Each row of a before or after table is a point. One or more steps were done to the points. Then noise was added and the rows were shuffled. The steps act on columns, c1 being the first. Write out the steps. A step turns or swaps two columns, mirrors them in a line or flattens them onto one, adds a multiple of one to another, or multiplies or shifts one. Angles are multiples of 10 degrees, from the lower column toward the higher: turns from -170 to 170, lines from 10 to 170 but not 90. Use the fewest steps. Two steps may share a column if one is a turn and the other turns, adds or multiplies; they go together, in the order done. Otherwise the lowest column goes first.

Before (11 x 3):
[[-54 -43  -5]
 [  2  51  18]
 [-53  -8  23]
 [-57 -40  -1]
 [  0  27  40]
 [ 11  11   7]
 [  0  19  48]
 [  0  18 -12]
 [-11 -16   0]
 [ 10  34  17]
 [ 28  10  24]]
After (11 x 3):
[[  1  30  98]
 [-53 -42 -14]
 [ 13  12  16]
 [-57 -40  -3]
 [-53  -9  58]
 [-11 -17   1]
 [  2  50  46]
 [ -2  19 119]
 [  2  17 -31]
 [  9  33  40]
 [ 29   9  60]]
Steps: multiply c3 by 2.5

Before, 10 rows:
[[-30  62  12  43  17  68 -15  22  -9]
 [-82 -30  11 -23   9  23  64  -8 -38]
 [ 13 -32  21 -84 -11 -12 -11  14 -55]
 [-19 -55  89  -5  30 -28  27  39 -42]
 [-16   2  23 -21 -55  34  45   2  14]
 [ 13 -29 -28   4   2  77  44 -55 -26]
 [-20  35   6 -49   6   7   9 -18  31]
 [-60 -18  11  18  36 -55 -22 -17 -70]
 [-12   3 -21  12   5  48  10  77  20]
 [ 30  17  25  -9  19 -23  64 -27 -52]]
After (10 x 9):
[[-12  -5 -10  13   7  48   9  76 -20]
 [-18  -1  33 -21 -57  34  44   2 -16]
 [-19  21  15 -50   7   7  10 -18 -41]
 [-18 -37  98  -5  30 -28  26  40  58]
 [ 30  35  35  -8  18 -22  64 -26  42]
 [ 14 -18 -19   3   1  77  44 -55  33]
 [ 12 -11  32 -84  -8 -13 -12  16  64]
 [-59   7  19  18  37 -54 -22 -18  71]
 [-32  58  22  43  19  69 -13  20 -13]
 [-82 -16  21 -22   9  24  64  -7  46]]
Steps: mirror c2 and c9 in the line at 170 degrees; shift c3 by 10

Before:
[[ -22   41   22  -33   45   26   21   10   41  -45   70  -26  -24   41
    16    8   -8  -49]
 [   8  -42   65   -9  -12   17   17    5   21  -40   53  -64  -54   21
    20   11  -15   25]
 [  19  -15  -33  -28   -1   73   18  -40   11   -7   30  -17   44  -26
   -26   56   45   44]
 [ -48   -7   -8  -31  -10   48  -11   35  -11  -13   72  -63  -34   50
   -11    2   -6   13]
 [ -20   26  -23  -22   -7  -17  -27   22   46  -21    7  -24   27   19
   -26   19   24    1]
 [  22    9  -41  -10   37   75   25  -16   26   -1   16   -8    6   34
    31  -77 -111  -47]
 [ -43   54   -8  -23   15  -26   32   13   81    0   69  -52  -49  -29
   -25   27  -63   -1]
 [  31   40  -24  -42   -1    1    1   11   46   -7   -4    5  -37   35
    22   27   29   68]
 [  13  -23   46  -66  -42   54  -87  -48  -55   36  -23  -15  -19   17
    22  -33  -45   -8]
 [ -50  -12  -18  -54   32   13  -32  -71    0   60  -56   -3  -39   36
    47  -29  -16  -44]
 [   2   31  -55  -49   72   16    3    3   26  -61  -24  -10    5   44
   -41   18  -32    4]
 [ -48   -2  -38  -68  -16   30   -1   22   12   20  -36   67  -24   21
    -5  -12    6   -6]
 [  29   76   62   -7  -20   49   26    7    8   10  -42  -38   38  104
    13   -2  -23   29]]
After (13 x 18):
[[ -46   15  -34  -67  -16   31   -1   13   16   16   19   66  -23  -37
    -2  -11    8   -6]
 [ -21   32  -23  -20   -6  -16  -26  -17   42  -20   17  -20   25    7
   -29   18   27    1]
 [  10  -10   63   -8  -14   14   18   43   21  -41   21  -64  -53   54
    17    7  -16   24]
 [ -50  -72  -18  -56   33   13  -30  -11    1   58   32   -2  -40  -60
    50  -29  -19  -44]
 [  22  -14  -40  -11   38   76   25  -13   25   -2   32   -7    8   18
    32  -78 -110  -50]
 [ -18   26   19  -35   44   27   24  -35   38  -44   37  -27  -22   70
    13    7   -7  -46]
 [ -48   29  -10  -32  -10   47  -11   21  -12  -17   52  -64  -35   74
   -11    0   -4   10]
 [   0   14  -50  -49   77   17    3  -28   27  -59   46  -13    8  -21
   -41   16  -32    7]
 [  31   25  -25  -38   -4    0    0  -36   47   -9   36    5  -36   -2
    23   28   27   70]
 [  18  -41  -34  -30   -6   74   19   -1   11   -8  -25  -17   45   29
   -27   57   46   47]
 [  30   32   64   -8  -16   51   23  -69   11   11  100  -35   37  -41
    11   -2  -24   24]
 [  12  -51   45  -63  -40   53  -92    9  -52   35   14  -18  -19  -26
    21  -31  -40   -6]
 [ -45   28   -9  -22   14  -25   35  -47   81    1  -24  -53  -48   72
   -25   26  -64   -3]]
Steps: turn c2 and c8 by -70 degrees; swap c11 and c14

Before:
[[-18  18 -15  33 -29  17 -42 -24  29 -24 -33   2   1 -34 -34 -14  97 -16
   36  16 -29 -12   1  18   3  -9  43 -48 -45 -47  28 -13]
 [ 51 -43  55 -36  53 -10  46 -41 -39   5 -62 -39 -30  -3   4  41  32  17
    7 -38  34 -10 -43  17  37  26 -22 -57  15 -38  17  -4]
 [-11 -50  79   2   7 -40 -21  54  35  44 -17   0   0  52 -48 -28   2 -15
  -60  20  45 -26  49  34  47   6 -54 -56  38 -45 -13  32]
 [-52 -51  33  25 -20  28  50  55   0  -4  23  14 -38 -33  16  32 -26 -37
   41 -59 -28 -37  48   9 -43 -11  52 -15 -28  40 -86  25]
 [-27   9  -2  33  10  19 -27 -58  11 -50 -14 -31 -39 -52 -38 -23  55  39
   18  17  59  63  49   5 -34 -48 -45   8  -3 -11 -11 -58]
 [ -8  12 -38  14  57  53 -25 -52 -40 -25   1 -42  34  54 -15   4  -4 -27
   37   4  11  72 -25 -18  55 -60  -6  13  66  12  24   9]
 [-34 -20  -6  11 -23 -25  12  -9   7  34  13  15  26 -16 -23  16 -28  68
  -79 -31 -38 -41  47 -46   9 -52  32  41   1 -25 -58  17]
 [ 57 -40 -34  51 -16  52 -40  67  -2  -3 -91   8  25 -55 -29  25  20   5
  -10 -38 -49  69 -13 -28  23 -75  22 -43  -6  12  31 -33]]
After:
[[-14 -50 -73  -9   7 -40 -22  42  34  44 -17 -28   1  52 -47  35   2 -13
  -59  20  44 -27  50  36  47   7 -55 -55  37 -46 -12 -41]
 [-23 -19  10   3 -25 -26  10 -11   7  35  13 -12  27 -16 -21  19 -27  72
  -78 -30 -39 -41  48 -46  10 -52  32  41   0 -25 -58  15]
 [-57 -50 -25  15 -19  28  51 -15   0  -4  23 -24 -38 -34  16  51 -27 -28
   41 -59 -29 -38  48  10 -44 -11  51 -15 -28  41 -86 -43]
 [ 54 -41 -65 -47  54 -10  47 -46 -38   5 -63  17 -30  -2   4  -2  34   8
    7 -37  35 -10 -43  17  36  26 -22 -56  15 -39  15  36]
 [-13  11  20   5  56  54 -25  -7 -38 -26   0  53  34  55 -14  -9  -4 -25
   35   3  10  72 -25 -18  55 -59  -5  12  66  12  23  53]
 [-21  18  16  22 -28  18 -42   6  31 -24 -33   3   2 -33 -34 -23  97 -14
   36  16 -29 -11   2  19   4  -8  44 -45 -46 -46  28  18]
 [ 57 -39  35  41 -17  53 -40 -24  -2  -2 -91   4  25 -55 -28   0  21  -6
   -9 -38 -49  69 -11 -28  22 -76  21 -43  -7  12  30 -75]
 [-20   9  -9  23  11  19 -26  -3  10 -51 -13  29 -38 -53 -35 -78  56  43
   17  17  58  62  49   5 -33 -49 -45   9  -1 -10 -11  34]]
Steps: turn c1 and c18 by -10 degrees; turn c3 and c12 by -160 degrees; shift c4 by -10; turn c8 and c32 by -70 degrees; turn c8 and c16 by 70 degrees
